Every row gives one point. The last column is the point's height on a tilted bowl or saddle (a function of degree 2), plus a little noise. Count its main directions that bend up, bend down and stay straight.

Points, 9 rows:
55  -30  55
-4  68  -42
35  21  -17
-37  -73  -92
-12  27  -15
0  52  -33
-58  17  20
9  -45  -11
-65  -4  4
Directions: 1 up, 1 down, 0 straight

Points, 17 rows:
11  32  -26  -1
10  23  -21  6
43  15  15  22
20  -35  -17  16
82  8  10  24
-53  -78  28  -87
-59  13  -2  5
-54  29  -9  5
-1  -14  22  8
51  9  -90  39
113  32  62  96
-8  46  12  9
-25  45  -2  0
4  20  -14  8
83  3  13  27
24  0  38  29
10  7  -111  86
Directions: 1 up, 1 down, 1 straight

Points (23 x 5):
21  38  -8  -50  -31
-33  16  -44  -38  -12
-18  1  32  -12  -5
24  -23  -26  89  -46
-66  3  6  8  0
-16  -99  -47  15  -58
-8  -40  -11  6  1
2  57  36  -76  -85
-9  -10  -31  -18  6
-21  2  -23  56  7
-66  -20  -12  -1  -8
27  12  44  20  -9
-17  -17  34  -23  -13
4  -40  31  80  -49
-75  0  32  0  -21
-26  25  -54  -13  1
-35  44  22  -17  -15
12  64  88  41  -59
-49  -6  -98  -40  -33
16  113  1  3  -85
-14  -6  18  67  -11
-64  88  -14  -65  -97
-73  -12  23  -6  -24
Directions: 0 up, 3 down, 1 straight

Points (39 x 7):
39  -14  83  6  87  -32  -92
6  -26  -33  -40  -64  56  -64
-30  11  65  36  83  -48  -110
38  24  26  24  58  40  -34
8  -27  -74  -29  6  -17  -38
2  -2  28  -32  1  -28  -4
58  22  -18  -33  61  9  -57
1  50  -16  6  26  46  -29
35  -28  -15  -52  -71  -96  -4
43  0  12  -56  7  -6  -1
-37  63  -18  81  41  -37  -12
-85  -8  9  46  41  -11  -13
-35  -2  88  40  -1  -7  -67
-52  35  0  -37  41  -45  -4
11  13  33  27  -11  38  -13
-7  14  -39  -23  -49  39  -41
2  82  13  -63  7  24  -8
25  13  56  -40  2  -100  -7
-72  79  -30  23  -26  -2  -1
-60  2  -1  18  -13  -37  -10
-45  -28  -48  -9  -51  -69  -16
-26  35  -58  12  -24  -38  0
-4  7  -28  50  47  -26  -10
-80  -6  29  28  -29  6  -23
50  29  -77  -31  82  -21  -106
7  0  42  -24  -4  -80  -16
46  43  45  -50  40  46  -18
-22  12  -14  49  -12  -48  -7
-84  -73  -9  30  -16  43  -11
40  51  54  39  -5  33  -21
-92  -7  -46  -41  -2  -9  16
63  8  42  -18  50  -7  -23
26  26  -103  11  -18  93  -93
-7  -24  -56  -41  6  35  -49
-51  -52  -6  7  -58  16  -36
10  56  -28  26  1  45  -22
71  -29  -13  23  29  75  -18
-18  -28  -48  15  0  29  -10
36  59  30  15  -59  26  -33
Directions: 2 up, 3 down, 1 straight

Points (73 x 9):
2  53  76  -26  51  -15  -44  -18  30
-50  -21  -16  14  39  4  -30  -4  27
-45  32  32  88  9  13  -4  53  43
-46  -2  -71  13  -21  -20  -23  95  58
-108  -26  9  26  58  16  -5  27  59
-44  14  1  63  -11  -16  -40  19  22
20  -22  41  -13  65  55  -46  26  26
20  17  -37  -18  11  -120  -45  -25  74
-1  6  -67  -7  -61  44  -28  -39  24
35  -1  -43  -18  17  7  46  13  26
6  35  -8  22  -2  60  -48  58  45
-111  -22  80  14  -9  -25  9  -49  55
60  -12  39  -18  20  46  -14  -23  25
9  1  19  68  -18  22  -1  45  37
60  7  18  -19  -9  8  -38  -2  21
-42  67  10  16  33  50  15  10  48
2  4  5  -37  19  19  -92  33  18
17  -29  -14  -27  30  24  24  22  26
2  -30  -6  -1  -11  8  44  -9  27
-18  -5  25  47  -67  75  -45  69  58
42  33  -74  -22  -3  104  -33  47  50
-29  2  -2  9  49  -2  -19  -53  32
38  57  -30  10  86  -31  -70  -28  55
-31  6  -55  -90  9  17  -34  -2  22
-16  -28  -24  44  37  -15  57  8  30
-10  -22  -8  62  32  56  -10  -2  31
0  29  -19  67  3  -33  -34  16  28
-2  10  28  27  57  7  -39  42  29
-48  3  31  85  -40  -25  -73  -63  34
-20  -16  33  10  -34  -26  -36  44  23
-22  -18  25  49  -11  28  10  58  42
-44  -5  -8  -44  -34  -28  17  -39  28
1  33  59  -15  14  -65  84  -23  23
92  17  11  16  5  -3  -38  -10  35
37  -39  -46  55  19  52  16  33  40
-30  25  48  55  11  46  -32  -4  36
-39  51  12  63  -19  -36  27  -7  24
40  44  -116  -22  9  -65  -24  34  67
7  23  -60  -44  0  20  42  16  25
76  17  -10  -5  26  -39  -48  -93  59
-52  26  -8  16  97  -71  -4  20  62
-26  19  -30  -10  -58  13  -29  14  17
-2  -64  19  -18  -26  -31  -93  -22  22
43  87  39  -46  -25  -28  -79  36  44
26  13  1  86  -1  37  11  3  36
-53  -18  32  -30  -20  96  -1  18  61
155  -31  -41  73  -6  59  48  -24  101
-24  124  -37  -34  21  -37  -8  -36  56
-17  -39  34  -44  39  23  23  46  41
40  9  -24  -24  33  -38  -31  -23  27
-17  4  -47  49  38  31  29  -22  26
-13  -5  62  61  24  49  -34  -10  34
12  13  11  -11  74  27  -18  -19  23
7  1  46  -54  -77  -2  25  -62  25
-31  35  -1  -51  13  10  -99  19  26
-48  -66  74  -71  13  -19  7  23  45
26  3  59  -8  -33  -62  -5  45  33
-35  -46  14  -58  -18  -30  -24  -33  31
-12  -68  75  46  10  -12  -28  -6  21
-9  -24  46  101  74  -70  39  -30  29
6  -46  -83  -17  86  42  12  -23  26
73  -5  16  -2  33  74  47  30  56
64  17  4  77  -43  18  8  2  46
44  2  -6  67  -2  10  -12  -75  43
-3  1  -6  -46  39  -9  43  -8  23
-11  -20  -47  86  19  -24  30  -13  26
37  -30  5  76  -74  30  16  7  50
16  -9  -4  56  55  -35  -107  13  30
89  9  13  -60  -6  -39  22  111  98
9  9  65  5  8  -20  33  -11  18
-11  -37  52  51  17  -53  83  -104  53
9  -39  -65  -82  96  30  -15  43  31
-6  30  -1  71  -54  7  -40  -17  23
Directions: 4 up, 0 down, 4 straight

Points (77 x 9):
-50  -65  66  -3  18  28  -11  -44  9
-38  -7  -15  -34  32  3  -55  62  8
9  -52  38  -5  -75  25  18  -33  19
68  47  -41  4  -4  57  16  10  21
45  79  -37  -27  -36  16  -23  57  1
33  36  -17  4  20  -26  17  -17  -12
88  65  41  -2  2  -6  6  -31  6
-22  4  -16  17  -23  61  37  108  51
-61  -45  5  11  -10  15  31  -42  -20
-41  -5  -37  -94  -46  -13  -5  38  58
1  32  -53  42  4  123  -72  25  82
39  -69  -16  -30  -11  4  -25  -52  6
-42  3  -30  -11  19  2  57  -29  -14
83  -24  -28  24  0  11  27  49  44
15  -15  30  41  6  -17  12  -20  -12
57  -23  -49  25  -52  106  -26  8  91
0  0  38  28  -16  17  78  -62  30
9  56  -8  -25  26  9  -37  41  -17
-22  41  -7  -9  -24  12  -50  46  -13
-45  -69  -4  -8  3  -5  62  49  1
17  12  36  23  -60  -49  44  62  47
-36  -47  43  50  1  75  -66  40  72
-8  -73  -6  -2  -14  -9  -40  47  9
36  -16  2  -32  -131  -64  -21  -53  58
30  3  2  34  -33  38  -24  42  14
40  -39  6  -17  -63  -12  31  86  66
54  -70  -26  -51  7  19  16  -7  37
-11  -52  9  38  -33  76  -12  17  35
65  70  -35  -41  -8  72  26  9  39
-44  19  -10  40  -17  17  -70  -37  3
-20  36  7  31  32  124  73  -90  108
-80  -81  -37  7  63  -80  6  1  11
19  40  28  73  46  -36  22  -45  26
-12  -8  -56  -31  -18  -29  17  -10  4
-6  -61  19  -17  -4  -48  -34  -14  -7
-6  -46  34  42  18  47  -61  -58  32
26  -16  -39  -77  -27  -38  -38  31  45
-15  5  -22  28  13  -10  7  -44  -22
41  107  -23  22  -23  73  -8  -16  13
67  -47  38  -27  18  -89  99  34  116
-64  4  64  24  10  -50  37  88  47
67  -49  24  -19  -37  -104  51  4  60
-85  55  60  10  32  65  -17  -42  32
-7  24  -3  37  27  5  2  24  -21
37  -82  -46  21  28  -39  63  15  39
12  -39  59  1  -40  -23  -19  -25  -9
6  -1  25  -38  4  52  2  25  11
13  1  -82  22  -25  29  -83  11  35
13  -68  17  21  20  -8  -13  -43  -13
34  31  11  -5  -20  44  -34  57  9
10  98  62  -19  -27  38  13  -23  18
5  -16  -69  -20  -52  11  30  -31  31
44  24  -28  -33  -11  -58  -1  -10  8
-6  -24  9  -4  -11  59  24  5  3
54  -5  23  -1  21  34  17  -34  12
12  -32  33  -35  41  11  29  93  57
36  46  52  68  -34  -16  22  56  43
94  46  -7  5  -20  7  13  60  26
66  -3  -22  -60  33  18  116  -32  118
-50  34  -15  -18  21  55  9  24  -24
31  32  21  39  51  56  -18  -55  34
29  2  -55  -37  0  28  13  -29  16
-56  -25  32  -76  40  -68  -29  -8  54
55  10  14  4  37  2  4  3  4
32  10  36  102  -25  -44  -41  25  42
1  72  -6  -39  -3  -44  -15  34  -9
-54  38  -43  103  9  40  -31  -58  48
-58  -65  25  -36  26  55  -16  45  22
98  -71  -30  -19  8  -29  47  -14  57
-29  22  -58  17  37  71  -60  56  18
-28  -6  93  7  -39  13  7  13  31
-8  -43  46  36  -63  17  11  -12  15
-30  36  27  -31  -3  11  44  -22  0
-36  -3  0  -34  -66  -46  -43  42  30
27  -56  22  39  16  66  -48  21  49
4  24  -21  9  -23  -6  2  56  -10
45  57  -57  23  130  26  9  63  82
Directions: 6 up, 0 down, 2 straight

Points:
-47  -5  58  4  -6  -25  -15  -1  -35
-9  47  -53  38  -24  -14  3  65  -50
24  -13  52  -22  -28  -47  -22  29  -30
38  42  -34  -14  -59  -58  56  15  -2
38  17  -6  35  -6  -22  7  75  -42
-4  -7  -6  -32  14  89  32  -34  -16
-28  -45  -63  36  4  11  53  -8  -29
-9  20  27  0  87  11  -63  6  -21
27  -1  4  -5  14  13  46  -11  -6
-18  -4  21  39  -48  -23  -63  -19  -50
2  -1  38  -16  14  66  -33  -60  -9
-30  58  -58  -8  -43  23  64  -11  -52
-3  -39  -54  -20  -18  1  19  14  -18
49  26  -36  -14  -39  -36  50  29  -2
-64  -32  -15  21  51  33  -25  -65  -6
-1  44  70  60  14  -120  38  37  -65
28  -37  -19  44  -17  48  94  62  -55
17  18  -11  9  -29  8  -56  11  -30
-35  -6  -26  3  -4  -44  87  8  -36
21  4  95  -63  63  12  14  49  -11
103  -29  40  77  34  71  45  34  26
2  23  -32  -49  -12  45  -52  -80  -38
23  -44  -43  -21  22  82  -18  -68  -34
-20  25  22  10  10  -58  -13  57  -41
60  -14  11  -3  52  11  33  42  0
-44  8  -18  0  36  -14  -9  4  -18
-21  -65  -52  23  1  -63  -77  67  -84
-20  16  13  43  32  -14  -33  -71  -35
24  15  -1  14  30  -55  -16  -6  -26
17  79  30  12  -100  23  -118  -24  -101
65  -60  -15  12  31  -6  47  9  2
-101  -24  4  -29  70  50  38  -37  -24
-79  37  5  1  -36  62  78  -23  -54
21  -32  -10  59  -16  -25  83  -4  -11
28  -31  -14  23  24  -13  -34  50  -43
-24  40  -53  17  42  53  39  65  -47
-36  -7  -30  5  -48  -31  -21  31  -12
-33  -61  96  43  15  -31  -15  6  -69
22  96  -1  -17  -5  -1  9  42  -38
58  5  8  30  -114  7  -34  44  -67
25  0  17  31  -15  -59  12  12  -21
-106  -62  48  78  -103  42  -1  9  -48
58  -10  53  -1  29  -70  -71  30  -69
-35  -5  6  10  -25  28  14  -26  -14
-24  28  -39  3  -46  2  -97  -18  -26
2  30  0  -22  -2  55  -14  -50  -16
7  18  -46  -25  -34  -2  -23  -24  -15
-17  13  2  19  56  16  10  25  -9
26  -44  43  -4  64  54  41  -54  6
-29  12  9  -14  19  26  -11  -123  -57
-20  -14  58  -6  19  -29  -9  29  -33
14  22  10  -7  12  -40  -30  -36  -33
-16  -37  -6  2  16  -54  -22  34  -37
-32  61  24  -4  -36  -68  5  27  -39
-2  33  44  -18  1  41  41  56  -26
30  70  32  0  -53  -7  -48  33  -54
-3  -105  39  -4  -32  20  -35  31  -65
-22  -45  69  -28  34  -1  54  -6  -38
-9  91  -42  32  -14  29  67  3  -69
-78  -62  -37  -7  -23  -71  -37  102  -55
14  9  -23  19  5  21  38  107  -62
-60  -15  31  96  35  -15  0  7  -14
-15  77  39  -7  76  -95  -28  43  -67
-54  -63  11  20  32  -30  64  5  -46
36  -36  -15  -61  -14  23  -60  -24  -28
5  -33  53  -20  -24  37  72  64  -54
-74  1  -5  -22  29  -38  12  31  -27
37  54  -27  -12  103  42  -51  -66  -52
-11  3  48  -11  30  -49  72  87  -48
-6  -29  69  9  -20  5  -6  8  -35
3  -41  56  19  -17  -17  31  17  -33
-84  42  -75  -36  -55  -60  -83  -12  18
Directions: 2 up, 5 down, 1 straight

Points (69 x 9):
-12  22  -42  -61  -6  80  -3  77  -5
5  12  -13  29  14  25  33  55  -24
-1  -44  -7  38  98  -53  -98  1  55
70  -2  -14  70  -82  15  29  51  -85
49  -43  22  4  11  21  -48  15  0
21  5  10  -29  -63  60  -1  -34  35
63  5  -2  -82  -3  -16  -29  22  -54
72  18  76  -5  -35  42  -73  16  -33
12  26  79  24  -93  109  28  107  78
5  -24  -31  26  65  45  14  16  16
-29  -83  46  -9  26  2  -1  -56  -20
25  42  -60  -27  -37  22  87  -10  6
-4  27  -86  50  -40  8  66  -46  -47
-7  -69  51  5  -11  -22  1  -22  5
-43  17  68  34  27  -56  16  75  13
-67  -36  -24  -26  76  6  -34  -42  -68
-14  0  -6  -31  8  -15  -28  6  -31
12  18  10  -6  20  133  2  5  82
-18  47  29  -97  2  -47  -78  -36  -71
42  14  38  -40  -18  11  12  84  -55
43  14  -13  -49  -7  14  -25  89  -46
39  34  23  -33  -6  -8  29  -11  -32
81  5  64  -32  3  4  -19  -1  -54
-21  -19  -29  27  -10  11  -41  -3  -20
-108  12  19  -10  50  18  -7  24  -39
-27  21  -47  -25  -14  13  -36  -18  -16
-23  -23  -72  -8  -34  -8  -14  67  -38
5  49  -93  73  7  28  -48  2  -34
-53  -18  -90  -9  0  21  -38  49  -35
-6  -30  -22  30  66  74  -73  -56  -14
20  33  -27  1  -14  -74  -43  -17  2
-79  -38  -36  -35  10  58  -32  40  -51
15  12  21  -1  28  21  -32  -73  -39
-97  -141  -23  -24  21  -25  46  32  -44
-40  77  58  50  114  91  -5  39  144
-58  -42  -46  -53  -3  -27  -10  -13  -44
-11  5  -30  -6  28  -43  8  -4  -23
-55  -60  -13  18  73  40  18  -55  -50
-32  50  29  -19  -8  50  -35  29  12
88  16  -44  -5  67  -42  -27  -26  29
8  -56  -8  -25  12  17  -26  22  -3
2  5  36  59  -48  103  26  -19  36
1  -47  43  -45  -41  83  41  -40  53
-56  28  44  -16  7  31  20  21  0
-29  67  -43  -37  -64  -12  24  -59  40
19  -18  35  -23  -1  4  3  57  -32
83  90  86  -37  24  79  -51  3  24
2  -20  55  52  -36  32  -20  -24  5
4  -37  20  -69  -24  -69  32  29  -72
22  77  -66  -19  -31  58  34  15  41
2  -27  7  4  24  -27  -43  -53  -24
-11  -69  -63  86  -21  -15  0  -74  -23
-25  -44  35  0  44  -23  -36  112  1
-16  -17  -50  23  31  22  -31  15  -3
57  15  19  -43  -16  4  -17  -40  -25
81  -52  -18  -14  -14  5  16  38  3
16  34  19  -9  47  41  1  41  11
22  16  49  -12  42  -26  4  64  -29
20  -36  -29  44  -16  -5  3  -15  -12
44  25  21  -57  14  10  20  -22  -37
-14  57  -16  30  24  -8  41  15  -31
63  19  65  0  -39  -24  18  40  -53
-47  -39  36  76  28  32  -7  9  10
46  8  -5  -7  23  -49  19  -24  -31
-16  -5  -21  -8  -6  28  19  -28  -14
34  13  -69  44  -12  9  -4  -39  -12
38  -25  -21  61  -10  37  11  23  -16
-25  -45  40  24  -83  -8  -14  12  22
3  6  44  10  -30  95  17  -31  50
Directions: 4 up, 4 down, 0 straight

Points:
9  45  -11  -19  15  89  -50  15  -9
51  -26  8  -49  -19  -19  -60  -39  -16
27  65  45  -65  -10  32  10  -16  -16
17  -27  46  8  10  -17  -2  7  -3
5  17  47  36  54  -62  -118  -26  -58
-3  -80  30  5  34  -56  -9  -60  -18
59  36  -32  50  -9  -33  57  25  -50
-4  32  3  -32  28  -7  2  -80  -24
-9  -43  -16  70  9  -17  11  51  -43
0  2  -33  23  -36  -20  -43  -22  -17
10  -52  25  18  -19  -16  -42  -40  -15
42  19  25  42  -50  -23  31  25  -30
-2  -43  50  -65  -27  25  5  -2  -19
17  -98  12  57  33  0  -3  -32  -39
-27  3  -42  21  38  -2  17  -57  -30
21  -21  25  5  5  -60  -8  -7  -3
32  -80  -40  34  7  29  91  -112  -70
-137  -26  -35  -9  -9  -22  38  5  -71
-11  -3  -46  29  -15  -81  -6  -21  -28
-17  25  -1  58  46  -16  62  19  -48
24  -52  12  19  -73  -45  26  55  -39
-13  -7  -15  11  13  26  46  20  -23
-21  -61  28  65  -56  -33  -67  56  -59
-14  -73  -45  -22  40  -24  48  -5  -21
-6  -19  11  -122  -12  11  76  36  -67
26  -19  7  -1  40  33  -89  -54  -30
54  14  -58  -11  37  -12  -50  62  -47
-61  -20  -5  -23  29  60  -28  -5  -34
-79  83  0  -61  80  2  -88  -11  -78
-18  53  15  -65  -12  -7  -30  7  -11
45  -16  -12  -41  2  21  31  88  -42
2  -20  -39  -1  -74  5  43  17  -35
-26  -30  8  -3  46  -45  16  -15  -11
88  -60  -50  76  -30  -42  -4  52  -84
-48  -31  -6  86  15  -135  -11  31  -73
75  27  -32  -26  -56  18  86  53  -70
-13  7  6  9  47  -31  -93  -62  -40
41  -21  -2  53  -63  60  9  26  -45
-90  -47  -35  -46  -23  -18  -36  11  -43
5  -18  -14  43  89  84  -26  -32  -66
-56  43  -53  -8  -34  36  65  3  -56
20  68  -2  23  54  -13  -15  -13  -30
0  56  82  58  70  -16  -8  41  -58
60  40  -19  -2  6  -4  15  49  -26
22  35  34  -25  -4  30  45  36  -20
81  -63  1  -36  -21  -1  -14  49  -35
14  14  66  -8  -121  -32  -34  34  -40
-15  -59  9  29  -48  3  29  -17  -25
-44  4  -23  -14  -5  19  51  15  -29
-3  47  -36  -65  64  -16  40  -40  -47
58  0  7  0  -38  76  -6  4  -18
-60  -18  21  -35  -13  74  18  103  -72
37  -74  25  17  -19  -17  -2  20  -17
4  53  -27  -74  24  -40  -36  22  -32
-4  -65  39  38  -20  -18  -21  28  -23
30  -33  -23  11  -33  2  91  62  -52
-48  25  36  -32  -4  -14  25  -42  -24
33  -29  -14  -44  -17  -8  -26  49  -17
-88  39  -6  67  -6  -33  70  -36  -80
-37  -26  55  -55  -32  -31  -14  52  -25
43  8  -25  -59  -47  -29  16  -21  -23
55  16  61  37  36  46  15  58  -37
7  -17  -11  55  17  16  14  -48  -28
80  -4  38  16  7  -55  -28  -37  -21
29  -1  43  -22  20  85  48  -1  -34
0  50  19  -36  -9  -6  42  8  -20
132  20  28  -21  -8  24  -15  25  -31
58  -23  33  66  17  30  -44  24  -36
15  -23  24  -6  22  -69  21  2  -4
-17  16  -28  17  -51  66  -41  -95  -46
Directions: 0 up, 7 down, 1 straight
